Each wall is flat, endless, passes through zero and stands at right angles to its row. A trip goes straight from one point to another. List the walls that it crosses, first one first.
(in the rows, 128 means zero)

Walls:
(1): [110 107 117]
(2): [166 148  54]
(3): [151 100 157]
Trips:
[143 176 156] to [128 143 178] => 3
[153  84 148] to [139 161 119] => 1, 2, 3
[ 99 105 167] to [156 115 112] => 2, 1
[158 117 111] to [126 157 109] => 3
[ 82 154 102] to [148 155 114] => 1
[103 164 152] to [145 177 121] => 2

Walls:
(1): [138  94 126  79 177 149 135 111 135]
(2): [ 97 128 124 134 168 164 128 118 154]
(3): [162 130 104 147 160 168 136 134 109]
(4): [103 158 119 128 136 110  92 128 148]
(5): [127  80 160 186 119 125 148 105 136]
(6): [ 87 171 162 105 179 155 151 123 148]
Trips:
[160 122 128 171 110  60 146 133  68] to [180 150 111 183 135  90 103 119 101] => 3, 4
[115 156 159  99 154 133 139 166  51] to [ 97 138 148 131 127 138  69 132  90] => 1, 4, 3, 2
[103 165 118  91 151 143  91 105 140] to [111  86 110 127 158 138 125 105 140] => 3, 5, 4
[145  76 178  89 106 141 157 167 147] to [156 148 171 123 144 135 113  93 129] => 6, 3, 2, 4
[167 163 106  86  88 202  99 133 118] to [111 130 138  97 123 128 139 142 138] => 6, 3, 2, 4
[109  52 115 166 133 101 154 152 143] to [124 116 189 110 135 139 154 115 100] => 6, 2
[111 149 133 192 154 130  87 130 124] to [123 137  99 130 177 168 145 117 137] => 1, 5, 4
[126 146 148 173 131 132 127 119 115] to [115 132 197 129 170 161  87 102  95] => 1

Walls:
(1): [149 118 123  94 110 176  95  71 124 125 124  93 121 166 127 102 117 153]
(2): [ 72 118  57 125  78  91 137 115 148 110 100 140  71  86 100 138 146 159]
(3): [149  76 130 146  90 168 150 139 120  82 101 131 118 177 127 169  67 124]
Trips:
[ 98  93 136 120 135 127 105 156 186 188 109 104  91  82 142 146  85 108] to [ 71  83 177  84 129  75 142 141 140  74 142 122 114 129  99 118 127  97] => 3
[ 31 166 135 175 148 135  93 126 133  75 140 150 104 146 122 136 156 174] to [160  92 133 124 187 108 115 112 139 121 125 102 133 124  99 180 115  88] => 3, 2
[114 152 153 179  97 122 112 155  76 109 114 147 145  92 125 131 110 146] to [132 118 143 107 107  96 126  91 173  86 164 129 134 140 109 149 118 139] => 1
[114 180 170  74 141 159 127 121 139 131 137 139 127 112 152 125 131 103] to [128  75 136 144 107  83 120 160 118 149 120 101 180 150 136 157 132 107] => 1, 3
[155 120 144 131 107 128 118 117 126  88 112  83 104 100 168 110  84 113] to [ 87 107 137 106  74 128  97 114 161 127 113 105 155 170 101  95 166  78] => 2, 3
[149 112 110 120 184 171  66 136 114  92 188 116 172 100 173 128 118 173] to [ 69 117 157 172  93  96 118 178 167 106 107 143 140 153 152 143 156 162] => 1, 3, 2

Walls:
(1): [136 124 186 114 115 141 161 155 125 134 136 136 116 123  75 152 135 131
 128 212 159  88 133 101  77 147 189 151 139 151 114 105  82 119  82  99
 135 107  58 184 130 132  73  95 123 144  97 110]
(2): [ 70 140  90 142 133  73 162 140 142 104 101  90  51  85 190 115 135 130
 163 164 130 139 130 184  92 104 126 149 134 130  90 166 177 130 125 120
 119  98 110 126  74 177 114 199  95 128 119 142]
(3): [ 69 143 134 121 145 165  83 108 172 143 136 198 115  99 138 139 159  60
 138  98 106 110 148 153 122 132  68  80  89 136  77 109 180 121 107 129
  84 149 121 148 106  90 145  95  92  90 158 171]
(4): [ 86  95 116 173 172 160 148 116 110 165 144  93 108 145 116 108 143 103
 181 109  84  94 151 164 129 107 122 164 129 150 151 181 129  93 177 131
 123 139 118 142 127 112 140 132 130 123 106 157]
(5): [150 116 135  93 101 191  91 121 105 144 101 130 162 131 137  81  85 151
 142 123 160 136 133 109 115  87 125 145 106 116 164 123 158  94 126 139
 165 164 111 130 108 142 124  85 128 116 106  76]
(6): [184 133 157 156 128 149 103 132 150  92 122 122 127 164  73  98 122 157
 107 132 166 127 160 165 128 103 132 137 113 100 141 146 125 162  85  92
  90  99 137 134 157  90 114  88 160 148 112  84]
Trips:
[138 137 121 194  98 118 137  89 133 110 131 125 158 116 137  90 112 122
 139 160 139 138 138 127 118 110  98 137 115 121 139 105 135  49 135 143
 111 112 112 106 136 176 146  88 128 168 126 171] to [ 66 100 132 153 129  97  79 100 105 152 154 101  94 125 181 135 111  93
 175 166 112 131  89 110 168 103 155 128 147  87 140 175 132 112 115 146
 171 146 116 159 164 108 123 125 111 198 149 137] => 5
[133 116 113 115 142  58 186 137 133 117  84  87  83 112 132 168  95  99
 105 107 118 114 119 142 109 115 161 157 181 196 190 196 151 136 126 111
 169 102  80 130  92 145 183 130 112  93 135 190] to [149 217 127 144 181  84 125 125 101 126 102 145 106 107 109 145  98  74
  96 161 186 108 124 112 119 160 113 162  83 155 128 168 102 132 125 113
  78 100 152 140 101 153 113 173 158 100 120 119] => 4, 6
[167 125 122 173 138 125 138  97  90 128 159 125 135 152 149 126 147 143
 130 166 143  66 121 140  89 205 135 132 111 112 133 128 106 124 135 121
 130 147  84 167 164 164 153 142 135 169 154 142] to [127 128 127 138 124 110 131 184 124 117 164  95  90 109 195 121 157 179
  82 126 127 139  92 124 144 175 151 145 111 104 103 117 152 167 110 139
 132 147 158  88 118 149 123 109 105 171 143 157] => 2, 4, 1
[162 136 185 103 110 142 179 129 136 138  79 173 125 147  99  98 137 155
  95 136 151 119 165 102 129 148 120 176 181 177 143 143 139 128 125 111
 116 128 136  91  94 108 107  77 181 155 175 117] to [ 92 150  62 147 127  95 201 151 152 138 119  71  93 154 112 122 130 113
  90 144 148 101 125 119 176 153 111 105 169 157 135  93 114  76 143 106
 138 172 132  94 146 136 118 104 110 147 115 113] => 5, 6, 4, 2
[105 149 130 146 139 155 123 129  97 149  98 137 176 107 125 151 129  97
 155 146 126 126  82 128 104 168 167 114 130 123 154 222  78 123 110  80
  97  73 161 153 135  94 121 152 158 190  79 105] to [174 138 180 109 126  71 150 159  79 129 155 162 146 140 125 112 104 156
  79 141 109 105 114 125 124 135 102 182 144 120 140 132 156  56 156 142
 115 154 141 112  67 110 160  24  78 142 114 129] => 5, 4, 6

Walls:
(1): [157 116 125  97  97  50  61 123 105 160  90 127 126 182  83 140 174 172
 132  91 162 120 136 103 144 111 154 104  88  95 129 127  49 202 124 122
 147 153 114 112 143 135  69 170 147 198  77  99]
(2): [110 178 159 159 152  51 144  57 108 161 151 147 114 144  92 152  58 164
 144 127 121 203 110 118 124  86 106 104 135  96 132 108 113 159 128 175
 113 153  84 118 133 106  67  90 134  91 151 138]
(3): [104 115 189 183 147  99 131 125 111 112 119 105  83 118 134 131 154 103
 102  52 157 134 114 173 133 121 138 145  99 131 127  66 136 122  85 110
 106 163 137  61 114 153 153 139 136 161  92 198]
(4): [139 167 135 103 144 100 155 116  97 117 116  69 133 136 143 136 170 148
  79  93 153 101 124 119 161 135  96 121 138  64 103 150 131 106 136  84
 137  70 157 133 200 139 129 107 133 134  98 120]
(5): [131 167 142 129  88 166 131  98  93 116 132  83 116 120 114  91 115 194
 130 125 137 131 124  53 135 123 105 182 127 136 132 125 118 157 145 160
 156 140 220 145 162 112 146 149 110 134 153 143]
(6): [ 76 121 120 121 116  92 133 148 105 101 124 109  78 167  83 118 175 128
  92 151 127 133 111 173 105 114 190 123 141 133  97 101 156 118 136 130
  33 137 175 116 105 107 126 203 129 145 112 109]
(7): [132 130 109 105 103 144 131  97 107 118 127 152 165 126 195 135 167 146
  96 181 116 139 150 150 122  95 136 110 138 126 154 149 120 159 130 110
 145 168 119 111 124 157 140 136 106 145  97 148]
(8): [178 154  98  94 114  83 155 123 138 118 134 125 127 133  97  81 138 125
 168 153 117 139  83 135  90 133 117 168 171  86 150 149 100 100 155 123
  67 118 134 127 209  91 139 151 102  93 159 145]
Trips:
[158 147 148 186 136 131 109 174 133 219 163 143 117 109 129 134 140 116
 120 118 128 115 124 145 142 124 102 157 173 134  96 132 170  78  84 127
  98 112  74 152 157 181 118 123 106 111 116 111] to [142 133 171 177 130 146 136 104 143 136 156 111 116 154 140  87 147 198
 164  92  74 109 144 112 155 150 128 108 153 140  77 109  80 134 137 188
 108 158 172 156  92 102 143 125  99 131 188 115] => 4, 5, 8, 3, 6
[ 99 140 162 145 166 142  87 116 127 110 165 156 136 116 118 140  57 133
 150 124 117 143 128 168  90 170 132 141 162  72 126 165 138  94 136 112
 126 134 149 141 117 112 133 173 124 130 106  79] to [193 106 136  89 108 105 154 135 124 161 156 119 140 146 155  36  98 176
 134 176  79 116 130 114 159 133 153 117 154 136 128 127 121 122 131 142
 111 130 167 145 117 126 142 128 122 116 116 131] => 5, 7, 2
